Rows are points. To make a cloud, some directions were put in groups of two or more. Within a group, all points are equally far from the middle, so they leave a hole (a ring in 2 directions, a hollow ball in 3). The other directions are filled evenly. Then the cloud was stretched, turned, moved and blurred a little. How many holes are there, and how many directions does each take, smallest first?
(in the rows, 128 means zero)

Cloud:
[[147 174 172]
 [168 142  77]
 [167 151 118]
 [127 176 138]
 [119 135  80]
 [168 107  75]
 [ 86 165  37]
 [165  98 123]
 [152 131 175]
 [165 122 106]
 [155 139 162]
 [191 139 124]
 [135 137 155]
 [215 135  89]
 [133 189  55]
 [137 137  75]
 [147 191  37]
 [140 107  83]
 [164 135  70]
 [129 141   7]
 [139 103 106]]
Holes: 0

Cloud, 31 rows:
[[133  98 126 180]
 [196 133  61 116]
 [ 58 114 142 132]
 [102  58 177 134]
 [190 113 129  84]
 [182 142 174  85]
 [ 84 116  97 156]
 [120 116 170 172]
 [137  31 133  88]
 [162 148 204 142]
 [190 120 135 172]
 [ 97  86 147 158]
 [ 75  98 149 207]
 [ 47 114 199 167]
 [121  41 138 114]
 [157  89 186 103]
 [197 146  78 164]
 [ 91  86 116 125]
 [ 68  85 220 158]
 [160  86  39 178]
 [163 200 188 141]
 [ 36 129 158 199]
 [105  77 124 150]
 [ 82  70  87 133]
 [ 80  69  87 164]
 [100  62  91 127]
 [ 78  92 188 121]
 [ 99 102 194 122]
 [126 150  92 137]
 [227 110 114 113]
 [101  74 151  83]]
Holes: 0

Cloud, 47 rows:
[[119 198 144 148 144 204]
 [181 196 160 148 109  72]
 [151  70  45 132 142  85]
 [214 150 118 129 117  54]
 [ 96  45 131  87 101 163]
 [112 231 137 131 123 107]
 [193  79  55 114 128 104]
 [148 181  65 162 154 164]
 [209 109 102  79 138 165]
 [173  87  40 127 145  84]
 [ 77 127  66 201 160  96]
 [228 104  92  99 147 149]
 [185 146  61 132 179 149]
 [148  59 121 144 178 114]
 [143  45  65 127 130 111]
 [ 95 143 168 209 136 105]
 [ 63 137  87 208 156  85]
 [190 103  81 145 108 100]
 [119  82 182  78  95 163]
 [ 77  71 154  77  81 101]
 [181 105  63 117 126  34]
 [ 73 124 116 197 174 189]
 [136 119  97  69  68  36]
 [152 171  49 171 165 137]
 [208 152 149 119 124  62]
 [141 139  51 113 135 150]
 [170 162 150  76  58 109]
 [142  60 140 152 144  98]
 [ 85 150 144 179 164 216]
 [106 132  94 182  98 162]
 [ 43 164 164 141 127 169]
 [221 106  96  94 122 153]
 [ 82 132  59 177 136 155]
 [186  85  45 113 139 109]
 [192 159  73 150 197  99]
 [180 136 132  53  74 116]
 [ 79  92 101 139 139  44]
 [119  88 119 151 182  84]
 [101 121 152 210 135 119]
 [167 133 181  72  90 149]
 [115 187  91  91 104  95]
 [ 52 175 129 142  47 114]
 [103 218 126 145  65  74]
 [189 157  60 151 192 114]
 [109 140 105 150  71 167]
 [155 135 191  79  95 108]
 [109  83 184  78  89 146]]
Holes: 3 (2, 2, 2)

Cloud:
[[ 63  86 114  67 127  37]
 [120 133  97  73 180  70]
 [196 165 176  78 155 186]
 [ 99 110 228  84 102 125]
 [135 179  90  64 124 165]
 [ 65 110 145 153 163 186]
 [109  84 218  56 185 159]
 [132  95  77 174  98 150]
 [204 172 156 133 182 137]
 [ 80  55 122 101 119  57]
 [ 63  92 153  62 145 115]
 [136 159 125 176 145 194]
 [ 53 147  52  85 140  83]
 [181 139 147 110 154 243]
 [150 152  74  97 178 124]
 [133 221  26 182  98 155]
 [107 163 150  58 166 122]
 [ 90 141  40 164 148 109]
 [111 125  81 124 117 248]
 [124 182 185  69 216 166]
 [156 127 104 100 177  82]
 [101 122 112 108 105  83]
 [115 134 167 123 111 125]
 [166 169 101  68  82 161]
 [151 126 119 117 176  92]
 [152 157 200 102 122 172]
 [ 67 130 230  67 157 111]
 [117  82  88 129  83 223]
 [137  79 106 145 102 170]
 [ 45  81  25 108 114 139]
 [ 71  87 106 117 159 142]
 [ 96 178  30 146 211 125]
 [132 137 188 127 117 160]
 [114 214  96  92 145 174]
 [ 72  99 121 115  70  93]
 [ 43 123 206  71 175 159]
 [ 84 111 109 134 181 172]
 [ 68 146 106 121 124 169]
 [137 147  93 145 137 145]
 [ 98 114  41 113 129 120]
 [ 85  87 108 133 101  50]
 [119 171  40 148 190 137]
 [152 113  85  88 143 105]
 [ 99 187  19 119 161 122]
 [ 62  77  82 116 131 127]
 [169 108  91  72 167 106]]
Holes: 0

Cloud:
[[127 143 154 130  99  58 113 174]
 [129 137 168 128 149 136 138  79]
 [129 101  98 151  66 127 135 141]
 [135  97  99 214 119  84 151  93]
 [149  95 135 152 130 122 123  42]
 [150  56 155 183  79 134  86 133]
 [109 111 183  87 162 139  84  86]
 [112 129 175 118 109  45 148  82]
 [164 158 129 157 117 105 107  44]
 [104 119 108 135  91 150 103 104]
 [134  85  88 184 125 126 110 138]
 [ 92 111 170 133 105  51 198 156]
 [151 118 104 137 122  95  97 106]
 [ 44 124 163 133 141 138  83 149]
 [150  92 167 135  94 163 165 112]
 [ 90 110 134 121 171 168  75 159]
 [ 69 155 188  98  90 130 188 130]
 [ 80  89 215  74 128 140 152 141]
 [177 124 177 169 135 127 158 128]
 [140  73 152 142 138  80 181 135]
 [117 120 171  74  95 120 132 171]
 [120 148 199 116 145 104 125 125]
 [ 50 147 170  79 139 182 110 140]
 [133 133 130 196 135 174  81 122]
 [111 125 123 130  82 174  53  96]
 [ 99 149 119 100 167 114 161 135]
 [150  84 169 137 112 117 159 153]
 [176  83 129 124 153 101  97  70]
 [ 39 122 170  73 134  86 194 176]
 [143 133 130  96 100 127 175  83]
 [104 159 162 141  40  98  90 116]
 [ 94 147 218  97  80  59 137 104]
 [ 90  90 131 141 124 177 112 183]
 [109 115 127 132  68 143 123 172]
 [ 71 146 171 109 158 117 165 101]
 [ 95  97 112 146 135 182 116 111]
 [ 73 132 147 124 129  75 128 124]
 [186 122 154 201  76 151 147 106]
 [212 122 133 192  91 104 103  44]
 [129 138 112 176 111 119 153 124]
 [101 148 100 144 135 129 154 115]
 [ 62 148 160 134 129 130 137  57]
 [164 151 153 152  89 117 134 130]
 [109 169 136 159 147  95 109  98]
 [ 73 143 165  92  99 171 123 185]
 [ 93 156 166 120  33 108 113 137]
 [179 116 107 194  93  77 136 145]
 [171 123 151 145  77  57 136 102]
 [174  92  99 249 133 109 130  88]
 [142 147 127 194  58  77 154 163]
 [199 129 101 132 136 119  85  87]
 [ 57 153 163 120  71 129  72 125]
 [114  91 161  69 116 144 144 189]
 [ 65 111 136 161 122 172 125 129]
 [ 52 100 171  62 118  95 122 116]
 [121 113 127 115  85 115 164 123]
 [131 154 195 130 115  53 158 137]
 [160 104 111 154 123 204  87 147]
 [141  95 143 163 134  83  83 122]
 [132 142 170  98  90 126 136  92]
 [123 106  81 134 118  75 155 136]
 [181 119 180 104 102 110 142  69]
 [ 73 128 164  54  92  92 174 159]
 [146 112 105 125  98 155 107 113]
 [148 119 110 107 167 123 113 133]
 [131 133 179 110 112 135 194  99]
 [ 75 112 193  95 126 143 116 186]
 [ 94 145 109  80 140 148 167 102]
 [101 166 134  85 156 128  77 114]
 [108 146 153  66 124 110 122 158]
 [106 134 153 171 155  93  82 124]
 [124 120 149  77 135 144 143  89]
 [ 48 123 161 134  92 149 136 178]
 [ 93 168 148  74 132  93 130 155]
 [101 148 152 110 160 135 174 118]
 [112 127 143 139 146 138  85 122]
 [150  85 160 166  56 129 106 131]
 [143 108 142 168 110  90  72  97]
 [ 93 174 147 181 108 162 125  88]
 [ 90 181 117 125  92  90 137  85]
 [113 105 184 163 105 138 163 139]
 [ 59 141 181  81  76  92 154 169]
 [132  88 153 104 122 120 147  98]
 [145  61 205  93 137 135 120 153]
 [ 70 102 180  80 130 114 135 174]]
Holes: 0
